Rows are points. Two turns around zero, p and q, are shown by what they do to some points. Write where each new point lands after one turn and then the other. Backwards means that the second turn is done in reverse. Each puzzle has new turns, and all numbers are rounded.
In the rows, zero is written as 128.

Turn p:
[156 143] => [114  99]
[131  98] => [108 151]
[ 97 143] => [162 134]
Turn q:
[159 122] => [131 159]
[105 135] => [123 105]
[136 162] => [ 93 133]
[112  94] => [163 115]
Where do these land?
q, then p: [117 113] => [109 127]
p, then q: [168 145] => [167 109]
q, then p: [ 98 126] => [107 149]

Turn p:
[118 132 106 137] => [126 109 127 146]
[127 156 120 121] => [118 111 150 124]
[108 126 131 138] => [142 131 134 145]
[122 134 151 143] => [130 151 142 137]
[131 108 118 110] => [139 118 107 115]
[150 112 194  86] => [149 177 132  65]
[140 128  75 160] => [ 94  97 104 164]
Turn q:
[151 170 134 134] => [155 118 105 159]
[129 113 129 134] => [127 124 134 114]
[146 119 115 127] => [119 111 116 120]
[142 100 102  99] => [ 87 121 108 109]
[153 128 161 115] => [151 141  98 112]
[111 160 120 127] => [128 135 135 164]
[ 63 107 136 159] => [128 148 200 119]
Where do these land?
p, then q: [127 123 116 136] => [124 118 139 125]
p, then q backwards: [107 117 191 127] => [ 94 132 186 127]
p, then q: [114 151 109 118] => [134 135 133  95]
p, then q backwards: [146 125 131  98] => [143  97 137 128]
q, then p: [131 151 110 181] => [125 175  91 132]
q, then p: [143 101 111 109] => [158 102 126 128]

Turn p:
[114 124 130 150 121 101] => [141 127 124 152 101 124]
[133 136 149 118 129  95] => [127 134 156 150 118 145]
[133 133 155 138 131 102] => [125 130 137 152 111 152]
[112 110  79  89 133 108] => [153 134 156 136 155  76]
[113  88 112 106 109 121] => [148  93 144 134 140  98]
[140 175 138 139 113 163] => [107 147 117  81 108 149]
[102 115 119 113 160 177] => [ 90 121 103 117 164  96]
[164 157 130 167 129 177] => [122 147  80  84 127 166]
[141 115 141 132 127 109] => [139 120 134 146 128 146]
Turn q:
[119 151 119 103 117 111] => [ 92 122 125 129 140 145]
[150 130 143 138 166 122] => [128 153 145 139 120  94]
[128 105  98  98 151 143] => [131 103 156 161 108 140]
[ 99 115 166 173  99 119] => [152 121  80  86 139 103]
[143 130 151 100  92 133] => [123 119 151  94 156 144]
[144 149 137 138 167 150] => [126 163 147 130  95 114]
[113 115  82 147 103 117] => [144 115  90 156 139 157]
Where do these land?
q, then p: [150 146 165 161 122 141] => [121 164 171 114 132 138]
q, then p: [105 108 111 177 139 135] => [184 141 122 108 128 133]
p, then q: [150 133 131 115 103  87] => [146 150 151  90 140 120]
p, then q backwards: [102 134 131 111 126 108] => [136 125 133 114 161 127]
q, then p: [137 155 143 133 159 144] => [120 134 154 117  91 131]
p, then q: [125 159 149 110 117 134] => [112 107 128  94 121 132]
q, then p: [134 119 144 106 170 146] => [126 101 149 142  95 150]
q, then p: [163 105  83 137 114 130] => [126 142  82 118 140 166]
p, then q backwards: [ 87  92  95 102 103 127] => [121  76 167 124 155 110]

Turn p:
[141 129 117 149 128 127 132  80] => [137 130 124  95 124 151  92 123]
[139 125 129 124 136  31 136 126] => [154  72 155 157 157 165 122  82]
[134 112 118 136 118 119 145 142] => [118 123 115 139 146 147 133 132]
[133 120 139 121  91 145 123 123] => [113 134 146 120 121 139 133 161]
[133 170 115 133 173 152 146 145] => [142 125  77 118 104  97 143 106]
[103 116 122 111 123 144 137 134] => [129 159 127 145 125 130 140 136]
[114 154 124 121 110 160 137 132] => [138 147 118 113 110 123 155 151]
[116 114 122 149 125 109 107 133] => [132 127 140 129 165 121 118 126]
[141 113 114 115 160 148  80 143] => [122 127 123 153 125  76  94 139]
[126 127 178 121 116 144 136 121] => [ 96 137 156 112 104 131 148 123]
Turn q:
[164 117 143 133 147 145 123 105] => [127 146 144 153 132 144  91 130]
[119 152 148 125 133 123 154 152] => [117 111  90 126 117 136 131 110]
[133  91 123 116 125 109 137 101] => [120 132 134 145 144 106 121 167]
[165 127 129 131 167 108  97 109] => [117 172 143 140 124 166 118 152]
[ 83 119 129 138 119 136 126 130] => [118 107 137  94 126 104 130 124]
[166 111 135  94 150 137  77 125] => [158 143 151 130 143 179 107 162]
[ 91 161 106 122 107 142 152 134] => [123  88 129 126 119 112 165  98]
[110 131 105 151 111 131 155 161] => [128 126 108 114 143  99 153  93]
[121 144 133 143  94 120 131 135] => [144 127 117 123 103 105 139 116]
Where do these land?
p, then q backwards: [133 127 133 120 124 109  85 151] => [118 104 113 112 107 145 142  99]
q, then p backwards: [148 133 147 106 118 111 107 125] => [133 137 100 104 109 136 134 115]
p, then q: [129 121 126 121 138 119 178 127] => [123 116 163 144 133 109 129 100]
p, then q: [144 115  93 110 113 138  98 144] => [141 165 107  95 140 134 136 116]
p, then q backwards: [141 107 161 162 174 165 122 128] => [ 97 118 145 187 147 124 162 129]
p, then q: [134 110 149 188 130 127 153 118] => [ 99  82 162 123 141 151 136 144]
q, then p: [129 127 121 115 125 135 102 110] => [ 99 120 135 125 120 121 143 129]
p, then q: [ 95 130 138 114 117 134 164 126] => [122 106 125 157 114 123 128  92]
q, then p: [ 99 136 102 135 139 118 162 114] => [139 157 133 134 148 152 142  96]
q, then p: [128 175 110 109 102 124 108 139] => [ 98 125 108 117 110 173 133 146]

Turn p:
[112 100 116 130 140 123 133  91 148] => [133 135 134 128 153 116  99 111 162]
[106 151 124 137 148 139 163 167 129] => [157 113 121 150 116  95 140 162 114]
[120 171 137 138 115 142 101 146 144] => [112 120 113 158 123 153 120 155  99]
[134 117 109 101 138 117 130 154 131] => [162 154 132 123 126 128 137 123 114]
[105  89 169 142  92 175 128  96 170] => [103 103  72 110 127 121  59 110 147]
[112 146 108 147 112 107 113 161  90] => [116 118 147 150 135 118 162 118  80]
[143 130 109 135 122 132 136 151 106] => [127 132 142 113 122 113 145 137 102]
[159 130 112 121 142  82 169 134 137] => [161 141 134 104 160 125 171 146 147]
[124  91 172 106 136 103 108  92 136] => [136 118 116 121 128 162 118  76 172]
[154 144 133 136 148 124 115 122  91] => [113 119 166 124 108 144 152 134 133]
[135 128 135  84 105 155 143  64 139] => [ 92 172  97 117 114 126 111 123 182]
[133 140 112 160 137 136  98 158 113] => [124 111 162 136 125 135 124 141  85]
Turn q:
[106 105 136 127 136 120 135 163 144] => [122 125 155 141 141  98 142 133 105]
[105 134 121 139 138 100 153 128 130] => [133 131 128 140 124 124 172 138 131]
[133 142 119 163 132 171 111 112 157] => [121 115 102 126 178 139 106 144 150]
[114 113 164 131 136 114 130 151  88] => [101 150 176 126 113 130 143 114 126]
[130 121 146 127 134 140 170 145 126] => [115 133 139 172 129 134 133 118 115]
[163 146 102 107 153 122  83  87 147] => [159  74 104  90 115 140 104 129 152]
[121 106 157  98  79 113 140  93 114] => [164 180 133 136 100 113 113  96 141]
[119  84 117 119 121 101 151 133  95] => [115 145 130 129 100 101 158  89 113]
[162 176 110 170 121 146 114 156 162] => [128 112 104 115 176 175 118 167  98]
[127 153 108  98 128 152  92 112 117] => [122 117 109 104 102 125  90 153 147]
Where do these land?
q, then p: [103 137  84 120 161 121 123 154 134] => [162 126 117 118 140  94 149  96 106]
q, then p: [122 118 120 128 106 127 103 169 152] => [145 127 152 138 104 141 166 108 123]
p, then q backwards: [133 122 148 116 144 145 163 107 162] => [111 150 116 118 123 143 105  82 137]
q, then p: [ 96 164 137 143 129 152 106 149 115] => [161 117 107 163 108 131 125 135  97]
p, then q: [136 146  93 155 131 106  94  95 111] => [111 131 175 154 145 130 135 144 168]
q, then p: [117 130 155 145 171 155 108 128 105] => [152 106  95 153 124 132  89 113 139]
q, then p backwards: [156 152 164  98 125 113  89 150 100] => [175 109 125 132 158 162  86 137 120]
q, then p: [150 103 114 119 108 144 164 105 130] => [ 92 137 163 129 161 123 119 135 136]
p, then q: [145 112 104 150 113 103 172 120 139] => [140  82 149 146  96 122 149 131 119]
q, then p: [122  95 160 107  92 114 158 105 132] => [ 85 115 136 121 153 159 148 158 151]
